Every row gives one point. Any point is a mix of the corners, with weights that add up to 1. It lies inside the corners' shape when no weight is negative. Say inside or outside, and name the corners with a negative weight.
(in the rows, 128 means zero)

Corners:
(1): [127  71]
(2): [ 84 148]
(3): [158 167]
Points:
[106  77] => outside (3)
[138  84] => outside (2)
[108 151] => inside
[145 135] => inside

Corners:
(1): [170 163 173  96 107 106]
(2): [ 81  47 147  88 133 102]
(3): [173  94 125 138 106 131]
(4): [133 155  96  72 153 109]
(5): [137 158  61 176 106 204]
(6): [121 135 133 111 135  80]
(7): [109  65 133 104  57  96]
Points:
[161 166 115 126 123 139] => outside (2, 7)
[101  75 122  94 124  91] => outside (1, 5)
[171 165 144 150 124 148] => outside (4, 7)
[141 129  92 120  89 122] => outside (1, 2)
[140 140 138 102 120 103] => inside
[118  88 145  81 106  85] => outside (5)
[133 123 146  81 158  79] => outside (5, 7)

Corners:
(1): [141 105 105 125 120 131 122 121 139 125 120  85]
(2): [199 145 168 113 188 140 158 108 136 156 151 132]
(3): [122 224 110 166 132 100 125  99 148 149 124 131]
(4): [153  77 128 128 113 110 137 123 118 167  41 141]
(5): [150 128  92 111 119  91 145 107 148 153 117 154]
(6): [123  86 118 140 160  88 114  80 117 161 138 111]
(7): [140  90 110 130 247 165 172 114 169   7 132 131]
(8): [122  83 147 109 112 128 122 101 157 105  98 140]
(9): [115  95  95 108 101 129 107  96  75 159  68 147]
(10): [154 147 129 208 116 154 125  77 150 155 157 148]
(11): [112 137 132 121 115 109 182 127 116 155 110 138]
(12): [158 136 133 161  98  81 130  99  88 151 114 132]
(13): [144 131 126 128 147  93 120 163 151 155 141 123]
Points:
[132 130 120 136 141 136 140 104 144 131 135 135] => outside (4, 12)
[127 117 113 143 124 110 132 108 131 133 105 146] => outside (1, 2)
[143 115 129 134 144 128 137 105 145 120 120 136] => inside
[145 113 130 136 131 123 145 109 130 142 118 137] => outside (3)
[144 140 114 137 141 104 140 100 119 147 132 142] => outside (1, 4, 8)

Corners:
(1): [ 94 141 152 158  62 127 119  62  74 158  45 128  88  91 170 114 135 143
 155 139]
(2): [140 157  86 164 118 143 143  78 145 151 125 125 103  95 122 115 182 147
 149  92]
(3): [133 126  89 117  83 171 164  97  98 116  69 199 138 132  99 128 172 111
  68  79]
(4): [141  93 206  97 120 172 157  78 162 167 114 117 195 123 131 149 121  81
 161 163]
(5): [133  95 166 137  93 110 143 111 158 105 139 152 156 165 160  90 106 168
 162 158]
(6): [184 134 134  75 127  80 171  94 183 101  85 142 157 169  82 119 186 104
 156 154]
(7): [171 114 164  78 125  78  95 104 134 100  66  75 151 109 128 131 173 186
 175 165]
(8): [ 70  89  58 154 120  99 106 161 171  92 137 172  87 100  70 179  90  90
  68 108]
(9): [123 131 106 105 129 137 102 144  94 167 124 141 133 118 191  84 163 118
 154 104]
(10): [150 172 113  68 160  70 174 129 170 130 144 104 191 142 144 140  98 170
 137 142]
(11): [ 86 137 110 107 156  94 142 173 119  88 160 146 161 176 188 154 128 190
 123 117]
(12): [146 173 118 158 179  88 161  73 164 101 146 153 119 149 147 122 113 108
  62  90]
(13): [117  97 198 141 159 113  97 180 173 174  85  94 156  97 101 151  60  83
 109 138]
(14): [129  81 167  81  86 112 122  77 169  83  85  73 133 195 136 142  96 191
 139 131]
(15): [101 127 181 181  70 145 103  97 148 141 131  71 123  71 123 158  80 100
 105  75]
(16): [ 99 134 179  99 137  87 120 114 158 152 135 141 189 194 204 181 106 145
  65  87]
(17): [113 115  98  96 131 134  94 157 102 137 132 133 202 155 113 138 111 147
 155 127]
(18): [ 97 122 171 116 143  81 156 113  78 180 111 187 122 116 173 102 156 132
 117 108]
(19): [130 177  71 112  78 178  91 156  90 146 128 141  92  90  71  75 162 143
 175 193]
(20): [ 71 189  74 122 162 148 156  98 149  93 103  95 189 129  97  95 151 173
  86  86]
(21): [137  74 112 143 139 124 157 128 154 127 124 137 192 173  88 101 152  95
 102 152]
Points:
[121 114 126 123 139 106 134 122 143 122 114 124 147 133 134 120 130 138
 140 135] => outside (3, 15, 16, 19)
[117 156  90 130 147 115 130 135 136 125 130 135 143 118 112 122 146 130
  99  99] => outside (1, 4, 5, 14)
[118 125 135 133 110 126 126 117 140 130 121 123 142 123 125 125 123 128
 124 122] => inside
[132 113 137 121 116 119 132 117 140 129 112 133 141 133 125 125 126 128
 136 136] => outside (16, 20)
